Every row gives one point. The last column is the point's height on a tilted bowl or saddle (a function of degree 2), plus a little noise. Along how many of its main directions does it bend up, bend down or stay straight?

Points (16 x 4):
[[-0.09  2.02 -1.20 -0.69]
 [ 2.05  2.18 -1.08 -1.76]
 [-3.99 -0.23 -1.79 -0.94]
 [ 1.60 -3.84 -1.39 -2.60]
 [ 0.53 -0.40 -1.33 -0.40]
 [-0.18  0.56  0.19 -0.28]
 [-0.22  2.76 -2.68 -1.39]
 [-1.88  1.95 -0.97 -0.56]
 [ 4.65 -0.98  0.51 -4.10]
 [-0.20 -1.22  0.01 -0.32]
 [ 1.60  2.84 -2.11 -1.97]
 [-2.93 -1.22  0.62 -0.53]
 [ 2.10 -1.27  1.43 -1.90]
 [ 2.78  3.16  0.22 -3.12]
 [-3.57  5.52 -3.44 -5.02]
 [-2.64  3.75 -0.55 -2.02]]
Directions: 0 up, 3 down, 0 straight

Points (26 x 5):
[[ 4.24  0.97  0.15 -1.93 -2.41]
 [ 2.24  0.57 -2.08 -1.29 -2.01]
 [-0.56  3.60  0.41 -1.30 -1.18]
 [-1.30 -2.88 -0.66  2.25 -2.61]
 [ 3.36  4.99  1.31 -2.41 -3.16]
 [ 1.98 -0.51 -0.23  3.67 -3.42]
 [ 0.70  2.91 -0.69 -2.07 -1.81]
 [-0.23 -5.30 -0.43  0.62 -4.11]
 [ 1.64 -0.41  3.36  2.16 -1.87]
 [-0.91 -1.19  0.68 -1.10 -0.80]
 [-1.23 -1.28  1.38 -2.09 -0.82]
 [ 0.40 -0.93 -0.15  4.38 -3.08]
 [-0.82 -2.40 -1.25 -0.29 -1.39]
 [-2.23 -1.04 -2.52 -2.97 -1.75]
 [-2.61  2.23 -4.79  0.44 -1.48]
 [-3.78  1.44 -1.50  0.43 -0.69]
 [ 2.63 -2.92 -2.68 -3.67 -2.17]
 [-2.24  0.17  0.59 -2.80 -1.36]
 [-1.48  2.16  1.68  2.17  0.15]
 [ 2.79 -2.58  2.21 -0.56 -2.38]
 [-0.29  1.84  1.90 -1.70 -0.48]
 [ 0.29 -1.01 -2.31 -0.67 -1.26]
 [ 2.57  6.26  0.57 -2.12 -4.16]
 [ 0.36  1.56  3.16  1.14  0.00]
 [ 0.61 -4.13 -1.47  0.25 -2.94]
 [ 0.15  2.59 -2.47 -1.29 -1.96]]
Directions: 0 up, 2 down, 2 straight

Points (25 x 5):
[[-1.77  3.39 -2.79 -5.48  4.22]
 [-4.59  0.23 -1.25 -0.83  1.40]
 [-0.66 -3.41  1.27  1.38  0.69]
 [ 2.69 -1.07  0.38  0.86  1.00]
 [ 6.14  1.84 -0.21  1.07  3.91]
 [ 3.20 -3.70 -2.64  2.76  1.74]
 [ 2.35  0.30  1.13  3.33  2.62]
 [ 1.06 -4.57  0.88 -1.65  1.13]
 [ 2.77  1.23 -0.22  3.15  2.43]
 [-1.52  0.17  0.55 -0.86  0.69]
 [-3.03 -0.04  0.19 -0.93  1.12]
 [ 2.84 -2.40 -0.80  2.97  1.88]
 [ 1.27  1.84 -2.67  4.99  4.14]
 [-0.87  2.14  3.11  0.64  2.40]
 [-2.13  1.37  1.89  1.95  2.36]
 [ 1.75 -1.83 -1.30  3.92  2.03]
 [-0.13 -0.17 -1.99 -2.89  0.37]
 [-1.70  1.03 -0.98 -1.17  0.28]
 [ 2.04 -1.12  2.70 -4.00  4.18]
 [ 0.00 -1.72 -0.87 -1.19 -0.35]
 [ 1.95  0.33  0.89 -0.61  0.85]
 [ 4.20 -0.58  0.73 -1.76  2.33]
 [-0.41 -1.18 -0.10  1.46  0.09]
 [ 0.32  0.02 -2.13  2.93  0.84]
 [-1.87 -1.03  1.38  3.21  2.18]]
Directions: 3 up, 0 down, 1 straight

Points (43 x 7):
[[-0.99 -4.43 -0.11 -1.10 -1.13  0.55  2.48]
 [-1.20  2.98  1.52  1.33 -2.59 -1.15  1.60]
 [-4.39  1.68 -2.36 -0.51 -2.27 -3.52  2.97]
 [-0.27 -1.69  2.58  2.89 -1.25 -0.88  1.59]
 [-0.47  2.46  2.39  1.14  2.57 -4.14  2.52]
 [-1.11 -0.35 -0.02  0.56 -0.56 -3.27  1.50]
 [ 2.99  1.07  2.15 -0.62 -0.09 -3.51  1.65]
 [ 0.42  0.88  3.84  0.44  2.99 -1.79  2.09]
 [-2.06 -1.10 -1.23  1.74  1.26 -0.45  1.07]
 [-0.62 -0.14  0.67 -1.42  1.04  3.11  1.39]
 [ 1.80  1.38 -1.17 -0.88 -2.28  3.26  2.09]
 [-2.77  0.69  1.38 -3.11 -2.14 -1.59  3.01]
 [ 5.08 -2.17 -3.19 -1.67 -4.72  0.20  3.34]
 [ 2.21  1.88 -1.51 -6.63  2.69  2.89  3.72]
 [-4.85 -0.65 -2.66 -3.62  1.06 -0.85  4.09]
 [ 1.84 -3.63  2.22  3.51 -3.84 -1.26  2.67]
 [ 1.23 -2.85  3.47 -2.71  0.83  3.88  2.77]
 [ 1.04  2.04  1.50  0.43 -2.78  2.63  1.87]
 [-5.86  3.94  2.36  2.29  1.06  1.80  1.44]
 [ 1.44 -0.16  3.74 -3.08  5.18 -0.20  3.04]
 [-1.09  2.15 -0.53  2.49 -1.73  4.08  1.64]
 [ 1.28 -0.58 -3.03  0.64  0.47  0.59  0.78]
 [ 0.65 -2.33  2.00  0.15  1.51  0.06  0.94]
 [-2.52  1.21 -1.32  1.31  3.14  0.19  1.11]
 [ 0.88  1.23  1.67 -1.14  1.92  0.44  0.89]
 [-0.56  2.37  3.08  3.90  4.01  0.20  2.23]
 [-2.96  2.11  1.96 -1.25  2.52  2.22  1.75]
 [-0.27  0.92 -1.14 -0.85 -1.51 -1.61  1.22]
 [-2.34 -0.40 -0.14 -1.70 -0.13  3.09  2.08]
 [ 1.26  1.21  0.42 -1.10 -0.94  3.17  1.41]
 [-1.26 -3.25 -1.26 -4.33 -2.41  1.07  4.31]
 [-0.39  2.30 -1.71 -0.07 -0.94  1.12  1.03]
 [ 1.82  1.92  0.56  1.37  1.43  2.25  0.79]
 [-0.89  0.38  0.37  1.56 -2.78 -1.82  1.62]
 [-2.14  2.22 -1.72  1.43  5.83 -1.93  2.58]
 [-1.13 -3.45  0.05  1.16  3.57  0.23  1.65]
 [-0.46 -0.47 -6.35  0.06  0.56  2.01  3.01]
 [-2.03 -0.26 -3.41 -0.72  0.43 -1.34  1.76]
 [ 0.89  4.50 -3.05 -0.61  3.26 -1.77  1.93]
 [ 1.25 -0.54 -2.74 -1.43 -1.33 -0.86  1.33]
 [-3.21 -2.71  0.26 -1.10  3.29 -0.38  2.90]
 [-2.10 -2.23  0.21 -0.64  1.12 -0.91  1.78]
 [-0.18  0.43 -0.54  0.04  1.99 -2.04  0.83]]
Directions: 5 up, 0 down, 1 straight

Points (74 x 9):
[[ 0.91 -3.96  0.54 -2.94 -4.33 -1.18  1.81 -4.90  4.46]
 [-1.43  2.57  4.48  0.05  0.65  0.32 -0.99 -1.54 -2.34]
 [-2.23 -1.37  2.60  0.56  0.48  0.53 -0.62 -0.48  0.32]
 [-3.88  1.08 -3.25 -0.21  1.46  0.31 -3.12 -4.37 -2.42]
 [ 0.36  1.02  1.01  0.89 -0.21  0.66  0.15 -0.93 -0.81]
 [-3.95  1.11 -0.47  2.71 -1.16 -2.23 -0.65  1.41 -0.14]
 [ 0.03  3.77 -1.97 -2.72 -0.31 -1.33  1.15 -0.46 -1.84]
 [ 0.19 -1.10  1.16  3.00  3.56  0.59 -1.68 -0.28  1.12]
 [ 0.29 -6.62 -0.01  2.91  1.78 -1.85 -2.87  0.31  7.05]
 [ 1.67  2.39  1.92  3.94 -0.59  2.70 -0.49 -0.71  0.25]
 [ 0.24  1.66  0.35 -4.78  0.66 -1.70  1.51  0.50 -1.62]
 [ 0.07  1.02  1.76  5.12 -1.08  0.32 -0.07 -2.56  0.13]
 [ 3.73  0.11 -0.54  1.67 -2.58 -1.60 -2.79  1.62  2.73]
 [ 0.29 -1.64  1.98  2.85  1.54  1.47  0.83  0.03  1.34]
 [ 2.19 -2.51 -1.80  2.01  0.77 -4.85 -1.39  3.71 -0.49]
 [ 0.46  2.66 -0.56  3.55 -1.33  1.65  1.22  0.72 -0.70]
 [-1.00  1.09 -0.54  0.03 -4.23 -4.10  0.11  0.79  2.91]
 [-1.87  1.72  0.81 -0.54  0.83  2.68 -5.04  0.37  1.01]
 [ 3.45 -1.54  1.73  1.62  0.45 -0.80 -1.29 -3.85  1.05]
 [ 1.70 -0.26 -2.95 -1.13  2.99  1.56 -2.30  0.32 -3.20]
 [-0.80  0.33  4.14  1.23  0.69 -0.22  2.62  0.36 -1.52]
 [ 1.51  0.23  0.42 -3.35 -1.07 -1.04 -0.17  0.64 -0.42]
 [-1.54  4.23 -1.06  0.45  2.01 -1.68 -0.08 -2.08 -2.50]
 [ 0.34  4.71  0.41  2.47  1.35 -4.93 -1.86 -2.37 -3.68]
 [ 0.49  1.26  2.85  1.91  3.43 -0.24 -1.05 -0.55 -1.68]
 [ 0.84  4.83  0.28 -2.59  2.29 -1.97 -6.23  1.68  1.07]
 [ 2.14 -1.69  1.13  4.01 -2.57  0.87 -0.50 -0.43  3.42]
 [ 2.72  2.77 -1.33  1.56 -2.36 -2.97  1.33 -3.48  0.72]
 [-1.19  2.66  1.19  1.02 -1.64  0.13  1.71 -0.31 -0.84]
 [-0.88  0.54  1.06 -2.73  3.47 -2.60 -1.04 -0.99 -1.42]
 [-0.11  1.30 -1.58  1.15  0.64  2.83  2.99 -0.51 -0.69]
 [-0.77 -5.36 -0.93  0.92  0.36 -0.15 -0.74 -0.10  4.91]
 [-0.62 -0.01 -1.34 -0.94 -0.42  0.65 -0.66  2.25 -1.20]
 [-2.49 -0.29  0.02 -2.29  0.05  0.29  0.91  0.56 -0.92]
 [ 5.13 -0.96  0.79  2.69 -1.42 -0.96 -0.45 -1.31  2.36]
 [-1.13  7.13 -0.30 -1.54  2.38  3.93  1.53  1.56 -3.68]
 [-2.23  2.31  1.15  3.83  0.24  0.12 -1.63  0.81 -1.17]
 [-0.31  0.52 -0.70 -0.59  1.00  1.03 -3.64 -1.09 -0.51]
 [ 0.13 -0.57 -0.35 -2.89  0.08 -1.58 -2.36 -0.26  0.04]
 [-2.74  1.58  1.54  1.27  3.45  0.01  0.82  1.94 -1.32]
 [ 1.82 -1.42  1.56  1.15 -0.69 -0.82 -1.63  0.27  1.12]
 [-3.68 -0.61  2.52 -2.88  0.23  0.77  3.12 -2.99 -0.05]
 [-1.51  2.09  1.68  4.52 -0.90  1.95  0.41 -0.46 -0.23]
 [-0.96  1.74 -2.86 -0.68 -0.30 -2.19 -3.29 -0.28 -1.68]
 [-5.86  0.82  0.20 -1.74 -0.51  2.25  0.49 -0.85 -0.96]
 [-2.11 -2.48 -2.15  5.86  0.85 -0.47  0.78 -0.71  5.03]
 [ 0.15 -0.63 -2.20 -5.19  1.11  0.76 -2.74  1.93 -2.77]
 [-0.95 -3.81  1.92  3.01  0.67  0.10  2.17 -0.94  4.31]
 [ 1.45  2.13  1.69  1.55 -0.31  0.73 -1.28  4.40 -1.49]
 [ 5.34  0.40 -0.94 -2.81  2.72  2.01 -3.22 -1.00 -2.52]
 [-3.33 -0.05 -3.21  3.34 -2.88  3.97  1.17 -0.14  0.98]
 [-1.03  2.13 -3.62 -3.33  1.99  3.34  5.59  0.24 -3.94]
 [ 3.56 -0.78  0.08  0.82  0.20  0.43 -1.46  0.12  0.19]
 [-2.99 -0.14 -2.01  1.04 -3.06 -4.31  0.91 -0.47  2.71]
 [-0.76  3.25 -3.67  1.86 -0.77  0.03  1.05 -0.29 -3.15]
 [ 1.32 -1.62  4.15  0.14  1.69 -0.47  0.87 -0.67 -1.63]
 [-4.31  0.48  2.70  2.94  2.21 -1.27  0.17 -2.59  0.85]
 [-0.74  4.83  0.13 -1.54 -3.75  1.96 -1.58  0.18 -1.15]
 [-0.13 -2.85 -1.20 -2.12  1.48 -7.99  0.32  2.85  1.77]
 [ 3.56 -2.15  1.68  1.01  1.10 -1.30 -0.73  2.42 -0.90]
 [ 3.80  1.42 -0.17 -3.44 -2.37 -0.76 -0.12  2.52  0.80]
 [-0.05 -0.84  2.59 -1.50 -0.15  0.18  1.00 -1.09 -0.95]
 [ 1.93  2.32  0.38  1.60  2.59 -0.39  1.09 -0.62 -2.12]
 [ 2.31 -1.09 -3.20  2.93  1.73 -1.03 -1.50  6.42 -2.90]
 [-2.10  0.55 -0.72  0.15  2.44 -4.35  2.33 -1.68  1.46]
 [ 0.44 -1.40  1.10  0.02 -1.15 -0.59  1.61 -0.99  1.05]
 [-3.88 -1.31 -1.12  1.56  2.90 -4.12  1.31 -0.54  3.11]
 [-3.97 -1.46  6.03  5.49 -2.73  0.22 -3.59 -0.43 -0.05]
 [-1.05  3.54  4.27  0.37 -0.70  2.26 -2.73  1.54 -1.31]
 [-3.85  4.62  4.07 -1.90 -0.55 -0.52  0.05 -4.95 -2.26]
 [ 3.48 -1.71 -1.47  0.37 -1.93 -0.33  1.46 -1.35  1.85]
 [-0.99  1.04 -0.73  4.30  1.23  3.36  0.68  1.38  1.22]
 [ 0.24  0.11  2.79  0.95  0.95  1.44  0.54 -3.68 -0.32]
 [-0.62 -0.46 -1.81 -0.36 -3.46  0.42 -3.19 -4.13 -0.55]]
Directions: 4 up, 3 down, 1 straight
